Each row is a point. Each copy is the shape, with its points in the same order, stretched, turned, moved and blurred by noise. Some copies are also mirrored. Which?
(in the rows, 128 means zero)

Shape:
[[138 177  91]
 [ 94 113 135]
 [179 152 100]
 [132  95 121]
 [138 121 182]
 [106 148 104]]
Copy 1:
[[182 116  86]
 [116 155 161]
 [165  87  70]
 [104 130 119]
 [112  90 160]
 [157 153 119]]
Copy 1 is: only turned
Copy 2 (6 x 3):
[[ 73 177  76]
 [111 110 164]
 [128 140  66]
 [128  80 130]
 [183 129 163]
 [ 74 143 119]]
Copy 2 is: only turned
Copy 3 (6 x 3):
[[150 148 168]
 [128 125  90]
 [160 110 193]
 [144  85 116]
 [ 97  98 134]
 [143 150 125]]
Copy 3 is: only turned

Shape:
[[133 139 168  65]
 [167 191 160 140]
 [177 120 109 120]
 [106 170  84  83]
 [ 99 140  95 154]
 [169 128 127 123]
 [118 132  77 106]]
Copy 1 (7 x 4):
[[172  94 135 146]
 [168 166 149 156]
 [166 147 110 101]
 [127 105 170  99]
 [101 130 125 114]
 [166 143 113 120]
 [127 113 134  89]]
Copy 1 is: only turned
Copy 2:
[[124 135 156 193]
 [ 63 173  94 162]
 [146 173 125 147]
 [123 141 187 139]
 [133 117 130 110]
 [136 164 118 153]
 [149 138 168 125]]
Copy 2 is: only turned
Copy 3:
[[133 147  76 198]
 [195 151 103 132]
 [148  77 106 127]
 [135 127  25 119]
 [ 99 131  96  92]
 [150  99 109 140]
 [107 104  63 107]]
Copy 3 is: mirrored

Shape:
[[117  95 114  88 134 131]
 [145 168 116 172 183 117]
 [ 87 130 137  92 126 136]
 [116 188  88 205 161  94]
 [119 106 141 159 123 146]
 [145 114 131 108  86 173]
 [149 123 157 127  94 108]
 [171 123 136 107 125 132]
 [ 95 107 102 100 121 106]]
Copy 1:
[[113 102 121  90  88  92]
 [190 117 117 206 128 148]
 [101 107 106  89 113 150]
 [185 100  83 245 164 137]
 [143 122 166 119 166 121]
 [ 96 136 206 104 111 114]
 [106 189 146 126 140 102]
 [134 167 166 127  89 106]
 [113 102  90  97 108  87]]
Copy 1 is: only turned
Copy 2, 9 rows:
[[106 159 116 100 130 104]
 [105  88 119 169 144 184]
 [114 149 170 102 145 119]
 [145  35 109 134 134 215]
 [149 117 146 145  97 127]
 [161 191 164 128 105 127]
 [184 134 135 156 131 102]
 [135 169 126 155 134 120]
 [129 124 111  75 135 114]]
Copy 2 is: mirrored

Shape:
[[121 150 163  69  99  65]
 [ 93 150 162 167 146  81]
 [113 112 150 130 148 157]
 [100 106 153 128  82 130]
 [116 122 126  65 137 148]
 [126  90  73 141 129 100]
 [153 145 153 118 126 134]
 [138 181 180 104 122 116]
 [100  50 138 121 170 116]
 [ 59 109 189 131 138 123]
 [146 109 151 124 127 102]]
Copy 1:
[[138  77 171 198  91 117]
 [124 121 141 123  90  70]
 [ 94 116  92 116 130 134]
 [ 95 134 145 134 148 129]
 [ 97 102  98 171 103 181]
 [138 144 131  90 106 170]
 [147  94 105 153 128 122]
 [146  86 123 200 108  92]
 [ 65 102 129  53 119 143]
 [ 54 118 142 116 113  95]
 [133  90 135 116 121 116]]
Copy 1 is: mirrored
Copy 2:
[[158 122  80  72 150 128]
 [130  59 116 109  97  78]
 [145 139 169 124 119 133]
 [ 97 174 145 102 128  99]
 [156 156 147 102 171 177]
 [ 65 118 123 118 111 186]
 [171 139 113 157 110 130]
 [199 117 100 133 132 102]
 [109 141 180  62  82 169]
 [140 129 177  56 126  70]
 [140 131 113 111  84 141]]
Copy 2 is: only turned
Copy 3:
[[ 89 179  90 131 182 150]
 [101 172 166 102 125 113]
 [123 128 132 154 122 106]
 [ 68 136 112 128 120  94]
 [134 141  86 175 140 153]
 [156 158  81 105 107 134]
 [131 124 122 131 165 140]
 [108 135 141 132 181 152]
 [136 176  94 165 113  71]
 [ 63 169 149 157 109  71]
 [127 148 102 127 160 111]]
Copy 3 is: only turned
Copy 4, 11 rows:
[[122 129 196  91 101 197]
 [123 179  93 105 133 200]
 [152 146 118 162 137 107]
 [103 159 123 156  85 146]
 [146  88 173 157 123 108]
 [ 61 139 131 125 132 112]
 [158 152 144  97 109 121]
 [179 145 148  79 101 166]
 [104 158 153 207 179 118]
 [138 161 112 193 131 177]
 [123 170 162 112 123 137]]
Copy 4 is: only turned

Shape, 11 rows:
[[142 106  82  78  76 172  82 113]
 [192 117 179 120 103  95 161 154]
 [103 157  88 180 118 179  77 129]
 [126  93 100 156 140 101 153 184]
 [153  75 128 155 135  84 149 133]
 [183 151 118  94 111 114 133  98]
 [127 134 181 119 132 108 147 105]
 [176 132 100 120  66 144  69  90]
 [112 105  96 183 165 189  80 146]
 [124  95 143 149 122  77 127 161]
 [185 141 156 112 138  72 103 142]]
Copy 1, 11 rows:
[[104 165 121  50 193 134  60 161]
 [ 73 126 151 119  74 159 136  82]
 [167 172 128 100 177  86 112 145]
 [121 150 161  99  99 144 193 140]
 [ 78 146 201 138 105 135 181 133]
 [115 155 128 150 124 162  72 130]
 [100 118 132 164 109 112 151 132]
 [109 167 160  90 171 117  45 130]
 [142 167 141 107 194  94 154 123]
 [106 112 184 103  88 112 188 136]
 [120 107 160 148 104 162 112  79]]
Copy 1 is: only turned
Copy 2 (11 x 8):
[[101 122 157 116 170 175  71 111]
 [ 83 120  87 148  63 113 138 107]
 [193 124 141 106 143 156 128 115]
 [119 150 166 186 108 100 161 129]
 [102 171 135 153 103  99 138 133]
 [ 84 117 128  88 128 141 131 109]
 [111 113  84 102 109 122 139 161]
 [116 144 127  93 148 178  97  80]
 [198 133 170 107 118 144  98 153]
 [116 159 128 168 106 126 167 143]
 [ 94 131 128 101  88 170 174 145]]
Copy 2 is: mirrored
Copy 3:
[[154  82 165 122  61 150 150 112]
 [110  82  99 156 139 105  80 139]
 [149 146 149 101 153 145 166 178]
 [ 91 167 168 127 152 117 113 130]
 [ 99 164 127 167 137 130 109 123]
 [110  59 105 127 120 118 145 113]
 [142 115  56 118 121 112 109 133]
 [159  76 145 161  88 137 167 149]
 [147 170 155 132 177 178 133 134]
 [128 156 135 144 124  92 103 142]
 [143  85 123 166 157  76 118 113]]
Copy 3 is: mirrored

Shape (12 x 9):
[[159 152 134  70 111 116  94 158 121]
 [159 157 132 105 124 160 106 149  64]
 [125 118 112 185 129 168 110 131 165]
 [ 79 125  99 139 170 159 137 123 178]
 [149 157 105 159 147 143  92 100 155]
 [156 136  76 110 123  82 137 147  89]
 [ 77 140  86 152 119 156 107 105 155]
 [137 154 163 122 159  73 148  94  90]
 [113 141 118 158 121 126 129 135 156]
 [117 130 103 127 126  86  89 156 106]
 [173 136 130  85  84 127 122 126  71]
 [126  98 110 140 141 143 104 106 134]]
Copy 1, 12 rows:
[[ 99 193 119 152  88  76  96 153 134]
 [107 166 142 124 137  44 141 161 124]
 [ 78  88 130 119 157 172 143 137 116]
 [113 123  74 115 164 189 150 114  84]
 [ 82 142 160 159 161 145 127 139 141]
 [146 192 167 145  86 102 159 139 114]
 [103 161 101 104 162 193 125 165 102]
 [169 165 154 133 130  55 127  98 165]
 [ 96 122 115 130 128 167 137 139 140]
 [114 199 167 113 100 113 118 133 124]
 [144 178 138 137  97  55 116 181 127]
 [132 138 140 119 145 132 118 128  83]]
Copy 1 is: only turned
Copy 2:
[[101 184 144 134 112 110  78 129  85]
 [ 61 175 103 180 151 142  85 148 127]
 [123 153 153  76 149 105 170 104 194]
 [162  91 176  71 184  96 109 104 147]
 [ 78 171 154  79 175  86 166 109 108]
 [131 159 154 186 173 132 163  90  89]
 [ 85  89 182  49 183 121 140  77 143]
 [113 104  90 166 117 119 178 138  39]
 [124 123 148  88 135  94 149  64 148]
 [126 154 117  97 148 163 142  98  92]
 [ 60 150 153 195 105 144 119 144  99]
 [119 143 183  90 158 148 165 144 126]]
Copy 2 is: mirrored
Copy 3, 12 rows:
[[ 95 118 108 132 169  58 116 124  95]
 [144 106 124 198 150  97 181 160  65]
 [134 177 165 158 106 115 144 118 114]
 [158 193 121  98  93  76 177 112 145]
 [133 127 133 158 108  73 140  87 153]
 [166  87  86 173 180 126 113 114 129]
 [147 176 162 112 133  79 189 102 131]
 [151  40  80 132 119 129 137 115 159]
 [151 144 130 116 123 111 141  95 106]
 [111 125 111 144 186 136 143  92 104]
 [135  89 145 179 168  99 121 167 100]
 [122 158 157 156 135 114 140 152 159]]
Copy 3 is: only turned
Copy 4, 12 rows:
[[200 115  96 113 107 115 141 184 164]
 [160  73  88 116 130 120 142 171 135]
 [ 59 162 100 125 161 188 140 138  84]
 [ 78 152  96 172 119 187 127 105 115]
 [122 147 107 151 173 183 158 131 102]
 [173  81 140 113 129 155 168 102 158]
 [111 138 111 149 135 205 104 144 100]
 [176 128 136 133 132 101 146  82 101]
 [110 167 107 109 146 169 120 129  99]
 [166 115 118 108 109 172 165 129 113]
 [195  77 136 115 130 106 131 182 162]
 [108 124 138 160 125 169 165 140 111]]
Copy 4 is: only turned

Shape (14 x 11):
[[161  63 146 142 159 125 142 129  67  56 139]
 [120 126 121 149 111  97 173 149 134 134 155]
 [111 143 162  99 102 143 124 149 133 116 153]
 [136 120 179 154 141 159 121 193 103  97  80]
 [158 125 150 150 108 188 131 162 167  91 117]
 [ 64 117  99 128  62 167 154 107  74 113 121]
 [116 141 128 181 137 118 217  86 103 116 135]
 [ 38 145 145 214 121 113 125 144 131 114 106]
 [117 128  72  76 149  92  95  90 139 156 101]
 [135 110 108 110 139 151 137 186 169  83 121]
 [113 178 115  79 108 114 133 140 146 125 168]
 [146  99 144 115 100 118 145 115 150 125 124]
 [118 148 122 132 112 147 108 168 183 165 165]
 [167 122 100 116 113  72 111 107 111 118 134]]
Copy 1 (14 x 11):
[[110 166 153 135 149  40  93 148 131 148 105]
 [100 162 118 149 173 135 148  94 163  59 125]
 [105 147 154 178 151 160 156 139 150 133 159]
 [125 146 226 131 102  99 154 122 113 137 141]
 [119 100 168 163  79 115 135  78 136 129 155]
 [128 193 172 161 131 166  94 116 162 148  60]
 [147 191 101 136 141  94 149  77 179 110  86]
 [171 205 189 166 106 122 138 146 162  68 122]
 [140 132 109 129 108 169 141 186  80 104 111]
 [118  70 171 146 117 131 148 139 148  85 122]
 [110 120 117 150 163 190 159 154 169 106 162]
 [ 78 157 120 158 128 125 155 113 119 110 120]
 [132 113 135 190 149 171 153  93 123  71 171]
 [ 90 166 101 111 127 131 108 148 112 113 150]]
Copy 1 is: only turned
Copy 2 (14 x 11):
[[152 126 133 125 115  61  81 191 146 170 218]
 [129 114 138 152 103 142 111 145 136 165 120]
 [133 147 115 196 119 111  97 156 127  98 115]
 [ 92 172 104 125 129  93 140 144 209 146 128]
 [111 152 120 193 145  88 174 119 180 138 143]
 [ 89 105 162 153 133  92  73  94 136  90 154]
 [ 65  82 176  96  68 129 140 142 144 141 185]
 [ 39 104 140 107  86  63 145  94 165 146  68]
 [157 145 145  81 118 127 131  99 100  95 137]
 [158 189 118 175 130 100 140 110 149 170 126]
 [153 156 151 185 114 143  96 153  98  82  95]
 [123 130 108 160 141 119 125 136 108 123 158]
 [158 127 110 196 115 126 153 108 157 120  80]
 [156 127 146 104 153 130 112 173  97 116 154]]
Copy 2 is: only turned
